Each row is a point. A path goes straight from each point to the next, and from the last back to the first. The post is the endless flat space through its rows: a point in 2 columns, a line in 3, a plane in 4, and so on, so that a path can go around it. Count how often the path circles the post. Going back the other way cancels.

Post (1 x 2):
[[ 0.6 -1.8]]
Path, 7 rows:
[[-5.5 -5.7]
 [ 1.6 -6.5]
 [ 0.4 -7.2]
 [ 2.7 -3.4]
 [ 2.8 -0.4]
 [ 0.4  3.4]
 [-5.5  0.2]]
Times around: 1

Post (5 x 6):
[[-0.5 -1.5 -5.8  6.2 -4.9  4.4]
 [-3.6 -3.0  7.4 -6.2 -0.2 -2.2]
 [ 3.5 -4.5  0.9  0.4  1.5 -4.6]
 [ 1.1 -1.0  5.4  1.4  8.6  1.7]
 [-4.4  0.6 -4.8 -4.7 -5.6  6.2]]
Path, 15 rows:
[[ 5.7 -2.5  5.6 -2.1  1.1  3.0]
 [-2.6  2.7 -5.6 -3.5 -7.6  3.3]
 [ 1.2 -1.5 -1.1  2.9 -3.4 -0.4]
 [ 4.7 -2.9  0.6 -0.2  0.9 -0.6]
 [-2.3 -5.0  4.3  2.0  1.1  4.3]
 [-7.8 -4.9  5.8  0.9 -5.7  0.9]
 [-7.1 -4.0  4.5 -0.6 -0.8  0.1]
 [-1.3 -2.8 -4.0  1.3  0.0  1.1]
 [ 2.1 -2.1 -4.4  0.4  1.2 -3.4]
 [ 6.6  0.3  1.2  4.8  5.6 -4.4]
 [ 0.0  5.1  5.8  2.4  1.1  4.1]
 [-1.1  4.2 -1.2  4.2 -0.9 -0.1]
 [-7.8 -0.7 -1.3 -3.1 -3.3 -3.3]
 [-3.5 -5.4 -4.3  3.9  0.9  4.5]
 [-1.3 -7.3  5.8  3.3 -3.5 -1.1]]
Times around: 0

Post (8 x 9):
[[ 2.6  1.9 -5.0  4.4  3.0  4.9 -0.4  3.8  3.9]
 [-0.9 -2.5 -0.1 -1.9 -0.2  2.9  6.7  4.7  2.6]
 [ 0.5 -5.6  2.3 -3.3  5.5 -7.2  1.8 -1.7 -1.3]
 [-3.6 -2.4  3.0  2.1 -8.9  3.6  3.9 -2.6  5.1]
 [ 1.6  6.5  1.3 -7.0 -3.4  7.4 -5.5  3.9  2.2]
 [-1.3 -1.3 -2.6  5.2 -4.1  0.5 -2.6  3.5 -2.9]
 [ 0.0 -0.5 -7.8  3.6  5.6  0.6 -4.6 -0.4 -7.4]
 [ 1.4  3.1 -6.2  0.0 -3.3 -1.1  1.8  3.4  0.9]]
Path:
[[-0.9 -2.9 -0.6 -1.0 -3.6  3.0 -6.8 -6.5 -0.5]
 [ 1.8  4.7 -4.1 -0.8  3.3  4.0 -5.7  1.8  7.7]
 [-1.8  6.3 -1.7 -1.5  0.0  0.0 -5.9  2.7  3.5]
 [-2.3  3.8 -0.5  3.4  3.2 -1.0 -1.8  0.8 -4.2]
 [-1.2 -1.7  2.8  0.8 -1.3  3.8  3.2  1.6 -4.5]
 [ 2.7 -1.8  0.9 -5.6 -4.9  2.3  3.0  5.7 -0.7]
 [ 3.3  0.2 -0.2  1.1 -0.3  1.5 -7.8  0.4  3.5]
 [ 0.4 -6.5 -1.4 -5.8  0.0  0.8 -2.1  3.0 -1.4]
 [ 6.4 -0.6 -3.6  4.7 -6.7  1.0 -2.8  1.4  3.2]
 [-1.6 -1.7  1.5 -1.4 -3.8 10.0  0.8  1.2 -8.2]
 [-0.7  1.5  3.7  1.1  1.4  5.0 -0.2  4.4 -1.7]
 [-0.7  2.5 -4.7  5.6  3.4 -1.4 -0.8 11.0  1.0]
 [-7.6 -3.4 -2.9  1.4 -2.6  4.1  3.1  6.4 -0.7]
 [-3.8 -5.6 -5.0  1.3  3.0  1.0  2.7  3.3  3.3]
 [-4.2  3.6 -5.5 -9.7  8.7 -5.9  2.3 -4.8 -2.7]
 [-0.4  4.2 -1.3  2.6 -3.0  2.8 -1.2  0.4  2.6]
 [ 2.4  3.0 -1.4 -1.2  5.4  2.6 -1.0 -3.3  1.5]
 [ 7.8 -0.2 -3.6  7.6  0.8 -2.9 -2.0  2.2  0.7]
 [ 2.0  2.2 -0.5 -2.8 -9.2  1.1 -5.6  4.9 -0.1]
 [ 2.3 -1.5 -4.5  9.2 -5.1  5.1 -3.0  3.6 -3.3]
 [ 2.2  6.2 -4.8  4.0 -5.8  2.8  2.0 -1.4 -3.3]
 [ 3.4  0.2 -3.8 -1.5 -3.2  1.2 -1.2  5.9 -3.4]]
Times around: 1

Post, 13 rows:
[[ 1.7 -7.0  5.1  1.9  2.2 -8.9  3.9 -2.8 -5.6  1.0 -2.3 -4.9 -1.0 -6.6]
 [ 0.5  2.2 -2.0 -3.2 -0.3 -1.6 -0.9 -2.0 -7.6  2.4 -3.7  2.4 -3.8  5.2]
 [ 2.5  1.3 -2.4  5.3 -2.2 -8.2  4.2  4.8  5.7  0.7  3.0 -2.6  0.8  2.8]
 [-2.5 -0.8  0.7 -1.8 -5.1  0.0 -3.4 -0.6 -3.0 -5.6 -1.5  3.2  2.3  2.4]
 [-2.6  4.4  4.1  1.6  4.7 -2.6  4.7  8.5  0.7 -7.3  3.0  4.0 -2.2 -1.5]
 [-3.9 -4.6 -0.5 -3.5  3.9  0.0 -1.4  2.6  2.9  1.1  3.8  1.6  0.0 -8.8]
 [ 3.6  4.9 -0.9  0.6  1.1  0.2 -8.6  0.7 -6.6  0.5  0.3  7.4 -6.3 -0.4]
 [-3.4  3.5  6.8 -5.5 -4.5  2.6 -1.3  2.1  3.7  3.1 -2.6  6.8 -1.0  9.4]
 [-2.6 -0.6  4.5 -4.4 -9.0 -4.4  6.7  4.2  1.9 -2.8 -0.3 -3.0  0.6 -4.4]
 [-5.4 -1.4  1.1  6.3  1.9  0.9 -0.5  9.4 -1.0 -2.7 -0.6 -3.2  3.5  1.2]
 [ 1.5  4.1 -1.7  6.1  3.1  0.0  1.1 -1.7 -0.7 -0.6 -1.2  2.7  2.1 -3.8]
 [ 0.6  3.1 -4.1  3.7 -5.1  2.8 -4.9 -2.1  0.9 -8.2 -6.6 -2.4 -8.2  4.2]
 [-1.3  3.0  1.5  0.4  2.6  2.3 -2.6  4.4  7.3 -5.5 -9.2 -0.8  5.9 -0.5]]
Path, 14 rows:
[[ -0.8  -1.4   1.9   2.3  -3.7  -9.9  -6.9   4.1 -11.8  -1.4  -2.3   1.7
    1.5  -1.4]
 [  3.1   3.4   0.5  -4.1  -4.9  -3.0  -2.6   2.2   0.4  -7.2  -5.2   6.0
    3.4  -2.9]
 [  3.4   3.4   0.2  -5.6  -6.2  -2.8   2.0   5.1  -0.2  -3.8  -3.5   1.5
   -0.6   0.0]
 [  3.4   4.2   3.2   0.8  -1.1   4.9  -1.8   0.3   9.2  -3.4  -3.6  -2.8
   -1.3  -1.0]
 [  1.6   6.1   4.7  -0.2  -7.8  -0.7  -2.9   2.9  -2.2  -2.3  -3.8  -4.0
   -2.2  -4.7]
 [ -5.2   3.2  -7.0  -3.4  -3.5  -1.2  -5.0   3.0  -2.6   1.7   1.9   1.7
    2.4  -1.7]
 [ -1.7  -1.0   2.0   3.5  -3.4  -1.7  -3.9   3.8  -3.3  -4.8  -1.3   3.0
    0.2  -0.3]
 [ -3.1   1.2  -0.4   6.8   2.2  -5.4   3.6   2.3  -1.2   0.0  -3.3   5.3
    4.9  -1.0]
 [ -1.8   3.3   3.3   0.8  -2.0  -4.7   4.2  -0.6  -2.6  -2.3  -1.9  -0.1
   -6.0   0.6]
 [  0.3   0.5   2.8  -4.6  -5.8  -2.9  -3.5   1.5   0.3   2.0   1.4  -0.6
   -2.2  -2.0]
 [ -1.2   0.2  -0.6   2.1   6.2   4.5   3.4  -5.9   1.3  -6.6  -0.2   0.3
    2.4   9.7]
 [  3.4  -0.2  -0.6   6.0   1.5  -3.5  -2.1   2.9   2.8  -8.6   4.8   0.6
   -0.6  -1.6]
 [ -0.6   3.6   1.1  -3.7  -1.3  -3.5   8.1   4.2   3.9   0.3  -3.1  -7.1
   -5.1   2.4]
 [ -1.4   1.9   4.2   4.3  -0.4  -3.2  -0.8   0.1  -1.3  -6.6   1.4   2.3
    3.2  -3.8]]
Times around: 1
